Each row is a point. To make a cloud, some directions were put in groups of two or more. Within a group, all points are equally far from the middle, so they leave a hole (a ring in 2 directions, a hollow ball in 3). The other directions are filled evenly. Then the cloud was stretched, turned, moved and blurred a little. Count the holes, and give their numbers of directions, smallest first.

Cloud, 14 rows:
[[  7 -37]
 [  7 -37]
 [-47   1]
 [ 56 -11]
 [-43 -16]
 [-47  -6]
 [-22 -33]
 [ 52  32]
 [ 23 -34]
 [-47   2]
 [ 49  35]
 [ 48  35]
 [ 40  39]
 [ 31 -31]]
Holes: 1 (2)

Cloud, 31 rows:
[[-12   5 -63 -55]
 [ -9  -8  79   3]
 [ 12 -31 -41 -38]
 [  9 -25 -12  47]
 [ 38 -14 -41  15]
 [-20 -45  28  14]
 [-60   7  -4 -18]
 [-35  -6  68 -15]
 [ 57  -8  -1  -2]
 [  6 -49  41 -13]
 [-21  42 -51 -15]
 [-38  15  15 -67]
 [  8 -23 -40 -55]
 [ 13 -13 -15 -80]
 [-50  23 -36 -19]
 [-49  26 -35 -11]
 [  8 -48  38 -15]
 [ -6   2 -16 -85]
 [  5 -48  43 -12]
 [ -6  14  30  39]
 [-15  34  44 -13]
 [-58  -6  26  -9]
 [ 36  27 -58 -32]
 [-42   4  55 -32]
 [  1 -31 -12  40]
 [ 42 -18  44   8]
 [ 17 -26 -54 -11]
 [-21  29  32 -61]
 [-55  -2   4  17]
 [ 34  11  -1 -77]
 [-14   7 -14 -86]]
Holes: 2 (2, 2)

Cloud:
[[-43   2 -19  25  32 -60]
 [ 37 -51 -31 -13  51 -18]
 [-10   6 -54  20  25   6]
 [ -5 -41  41  22 -16  -1]
 [-53  42 -13  46 -34  -3]
 [ 53 -12  30   8  19  32]
 [  9  38 -47  -1   5  23]
 [ 44 -63 -11 -56  26  -5]
 [ -6  33 -33  63 -33  40]
 [ -9 -95   6  18 -15  -5]
 [ -6   0  24  17 -61  15]
 [-34 -31 -21  38 -33  58]
 [ 59 -40 -35  61 -16   2]
 [-24  32  26  19 -63  48]
 [ -8   2 -19 -35  21  46]
 [-11 -62 -10  40 -16 -51]
 [ 11 -58  13 -66  15 -23]
 [  3 -46  34 -48 -20   0]
 [ 18  12  18   0  43 -13]
 [ 11 -59  -6  69  -6  41]
 [ 67 -34 -18 -46  20  10]
 [ 24  37  27 -21 -37  78]
 [ 55 -34 -19 -61  11  12]
 [-71  21 -23  26 -27 -23]
 [-33 -39  -2 -23   0  55]
 [ 36  10   5   0  35 -40]
 [-13   2   7  93 -15  37]
 [  6  -3 -48  51  35  -5]
 [-34 -13 -44 -15 -28 -30]
 [ 34 -14  43  22   0  29]
 [-44 -18 -13 -25  45 -52]
 [ 72   4 -34  -4  11  -2]
 [-25 -14 -44 -23 -23 -35]
 [ 50 -48 -13  83 -14  18]
 [ 61  35 -16  -3   5  -6]
 [-15  20  34  12   9  45]
 [ 47  -3 -14  54 -49  41]
 [-36  -2  23  74 -18  19]
 [ 21 -85   1  33  -5  31]
 [-69  24 -25  31  -4 -35]
 [ 47 -11 -45 -37   6  -1]
 [-13  38 -36  69   1  13]
 [ 25 -58 -42  23 -28 -12]
 [ 25 -20  43  26 -28  18]
 [ 59 -25  13  24 -41  63]
 [-11 -86   4  26 -22 -20]
 [-39  34  -2  37 -55  11]]
Holes: 3 (2, 2, 2)

Cloud, 83 rows:
[[  0 -20 -20  19 -14  -3  -7 -72]
 [ 34  79   6  -7   2  10  39 -10]
 [ 32  59  34  41 -44  18 -54  21]
 [ 34  66 -37  17  51 -16  15  -6]
 [ 45  39   5  13  40  -2 -12 -57]
 [ 24  -9  53  18  -4 -17  -1  67]
 [ -6 -22 -25 -68  -1 -23 -15  17]
 [-28 -40 -17 -52  13   1  11  11]
 [ 48  40  53 -35 -23  45 -36  11]
 [-52  31   0  31  34 -57 -10  15]
 [-28 -11 -62  28  40  44  10   5]
 [ 39 -10 -61  23   8  51   8  -9]
 [ 44 -15  40  -1 -24 -36  -3  32]
 [-25   0  63  17  64   3  14  17]
 [-34 -20  71  36 -14  17 -20  68]
 [-39   5 -45  31  38  61  10   8]
 [  5  27 -30  -6  31  -6 -77  46]
 [ 43  29   1  62  25  -2 -68  32]
 [ 44  18  32  29  35 -50 -23  -3]
 [-43  57 -17   8  36  31 -54  22]
 [-39  16   3  47  59 -42   2  19]
 [ 23  77  12   8  -9 -22 -23  61]
 [-36  28  60  24  32  36  47  30]
 [-52 -23 -42  62   3  -3   7 -32]
 [ -7  19  19  -9 -47  35  40 -45]
 [  7  63  17  26 -59   7 -59  25]
 [ 34   0 -42  31  53  -9  15 -23]
 [-21  38  29 -52  15  -2  28 -32]
 [ 29 -27 -15 -64 -13  -6 -31   4]
 [-41 -19 -55 -28  18 -11 -32  17]
 [-30 -16 -71  12  11   6 -37  42]
 [-36 -38  31   6 -20  81  13   0]
 [-64  36  49  44  16 -17 -65  11]
 [-27  31  26 100  21  40  17  -2]
 [  0  -5  10 -24  34 -44  28  10]
 [-24  59  16  70 -12 -35 -54 -10]
 [  1 -24  13  48 -59   8  26  -1]
 [ 34  11 -53  23 -58   3 -37  -4]
 [-20  20  22  96  -7  -2 -71   7]
 [-31  14 -40  15  21  34  52  17]
 [ 23  67 -25  26  23 -53 -28  34]
 [ 36  18   9  36   0 -13 -92   5]
 [-27  -3  28  64   4  43  59  -1]
 [ 16  46 -28 -50 -43  29 -31  31]
 [-15 -26  24  -4 -63   1  19 -39]
 [-37 -43  26   6 -19  65  38 -20]
 [ 24  88  -5  37   9   9   6 -37]
 [ 27  55  66 -48  31  16 -12   7]
 [ 47  -3 -14   8 -14  77   7 -10]
 [-61  -1   3 -26  -5 -14  17 -37]
 [-66   5 -25 -10   2  -4 -70  25]
 [  0  37  35  21  15   0 -12 -72]
 [-49   2 -16  83  -3 -18 -30  52]
 [-29   1 -13 -63 -33   9  19  32]
 [-39 -25  59  14 -33  69 -24  16]
 [ 16  60  60  -5 -49 -24 -18  23]
 [-64  -6 -48  29 -31  18 -53  -8]
 [-13  16  30 -70  -8  22 -34  47]
 [ 42  25 -66  -2 -33  25 -11 -29]
 [-40  19  63  42  -2 -30  -9 -36]
 [ 14  -6 -47 -32 -16  28  11  48]
 [ 18 100  21  -5  16  44 -14  12]
 [-42 -11 -39  32 -51  54  -4 -10]
 [-23 -61  -3  19  -8  10   9 -48]
 [ 18 -20  20  64 -35   1  24  22]
 [-49 -34  -9  18  43   0  26 -20]
 [-46  39  61 -31  20  29   1 -22]
 [ 45  34 -25  33  12 -51 -17 -25]
 [ 26 -24 -39  50  20 -28   2 -25]
 [  3  10  30   9 -36 -55 -23 -36]
 [-30 -25  14 -41 -24  -1 -18  68]
 [ -9  -7  27 -44 -13 -32 -35  66]
 [-45 -41 -50  27  27  28 -10 -14]
 [ 14  54 -13  20 -29 -27 -95   4]
 [-35  -1  44 -26 -15 -27 -26  73]
 [ 10 -18  30  11 -84  14 -34  15]
 [  6  61  64  44 -44   4 -16  10]
 [ 34  45  44 -38  29 -16  19 -27]
 [-31  27  66  43  21  24  11  65]
 [-16  30  38  -6 -47  -6  35 -25]
 [ 20 -14 -10  -6 -79  30   0 -16]
 [ 11 -15 -28  34 -40  72 -19 -11]
 [-48 -37  28  11 -46 -14  16 -30]]
Holes: 3 (2, 3, 3)
